Rows are points. The points of each table are mixes of a few directions, plus a little noise. Count the directions of each table, and those that both share. Where both have some left over, give the other angles between the two spaces (their principal angles), to ten degrees, smallest first.

First (4 x 3)
|   4 | -26 | -22 |
| -16 |  92 |  75 |
|  10 | -64 | -53 |
|   1 |  -1 |  -1 |
Second (7 x 3)
| -28 |  15 |  69 |
|   9 |  40 |  -2 |
|  18 |  62 | -13 |
|  15 | -76 | -65 |
| -21 | -66 |  19 |
|  10 | -53 | -42 |
|  -1 |  79 |  35 |
Directions: first 1, second 2, shared 1

First (5 x 4)
|   22 |   55 |   18 | -121 |
|   -3 |   -9 |   -3 |   17 |
|  -13 |  -28 |   -8 |   60 |
|   -2 |   -4 |   -2 |    8 |
|   -6 |  -17 |   -6 |   36 |
Second (6 x 4)
|  39 | -21 |  10 |   8 |
|  13 | -23 | -13 | -41 |
| -77 |  64 |  -5 |   3 |
| -51 |  51 |  -3 | -13 |
|  38 | -73 | -16 |  17 |
|  36 |   2 |  24 |  28 |
Directions: first 1, second 3, shared 1

First (8 x 8)
|   74 |   47 |  -83 |    4 |   25 |   11 |  -38 |  -65 |
|  -95 |   41 |  -24 |   99 |   57 |  -36 |   47 |    0 |
|   50 |  -31 |   24 | -101 |  -17 |   11 |  -54 |  -54 |
|    4 |  -46 |   44 |   10 |   54 |   19 |   40 |   -7 |
|   67 |   21 |  -19 |  -77 |  -36 |    2 |   -4 |   37 |
|  -62 |  -17 |   40 |   27 |   10 |  -14 |   41 |   37 |
|  -39 |    2 |   25 |  -12 |  -24 |  -19 |   25 |   54 |
|    1 |  -16 |   -6 |   51 |  -68 |   24 |  -58 |   -1 |
Second (9 x 8)
|  -17 |   -1 |  -14 |  -12 |   23 |   49 |  -43 |   70 |
|  -15 |  -25 |  -51 |  -56 |   27 |   13 |   13 |   50 |
|   -4 |  -26 |  -16 |   23 |   27 |  -68 |   41 |  -27 |
|  -24 |   -8 |  -38 |  -46 |   31 |   68 |  -43 |  100 |
|   10 |    9 |   11 |    0 |  -20 |   -5 |   12 |  -29 |
|   -5 |  -25 |    5 |   78 |   42 |  -95 |   28 |  -38 |
|   21 |   12 |   64 |  113 |  -12 |  -90 |   18 | -103 |
|   19 |   26 |   16 |  -45 |  -55 |   47 |   -2 |  -25 |
|   18 |   38 |   20 |  -56 |  -61 |   84 |  -28 |    1 |
Directions: first 5, second 3, shared 0; angles 40, 50, 70

First (8 x 11)
|  -6 |  31 |   4 | -22 |  29 | -37 |  17 |   6 |  19 |  16 |  -1 |
|  72 |  61 | -72 |  18 |   5 |  89 | -22 |   5 | -90 | -52 |  -5 |
| -15 | -33 |  22 |   5 | -11 |  -7 |   0 |  -3 |  18 |   9 |   1 |
|  -4 |  67 | -64 |  -7 | -29 |  -7 | -22 | -17 | -56 | -32 |  16 |
| -13 | -52 |  69 | -10 |  35 | -30 |  31 |  15 |  74 |  46 | -12 |
| -17 | -15 | -11 |  13 | -41 |   4 | -20 | -14 | -17 | -14 |   9 |
| -50 | -57 |  73 | -17 |  14 | -70 |  27 |   3 |  87 |  51 |  -2 |
|  36 |   0 | -20 |  19 |  -4 |  57 | -13 |   3 | -38 | -24 |  -6 |
Second (10 x 11)
|    3 |   -9 |   -1 |   14 |  -43 |  -28 |   13 |   -5 |  -41 |   18 |   42 |
|   -7 |  -27 |   35 |  -30 |   49 |   14 |  -91 |   35 |   25 |   16 | -102 |
|   23 |  -18 |   13 |   28 |   37 |   25 |   35 |   14 |   25 |   16 |   11 |
|    8 |   74 |   28 |  -91 |  121 |  -17 |   20 |   21 |   88 |   -1 |  -79 |
|   25 |   -9 |   38 |  -38 |  -57 |  -12 |   51 |  -22 |  -28 |   -8 |   31 |
|    5 |   -9 |  -22 |   17 |  -32 |   30 |  -25 |   -7 |  -36 |  -22 |    3 |
|   17 |    4 |  -12 |   -1 |  -52 |   18 |   18 |  -22 |  -43 |  -29 |   30 |
|  -23 |  -13 |  -32 |   53 |  -31 |  -22 |  -16 |   -1 |  -31 |   21 |   42 |
|  -70 |   -2 |  -22 |   21 |   33 |   -5 |    2 |  -18 |   95 |  -20 |   -5 |
|   16 |    7 |  -24 |   27 |  -23 |   -3 |   -8 |    4 |  -55 |    9 |   27 |
Directions: first 3, second 6, shared 3
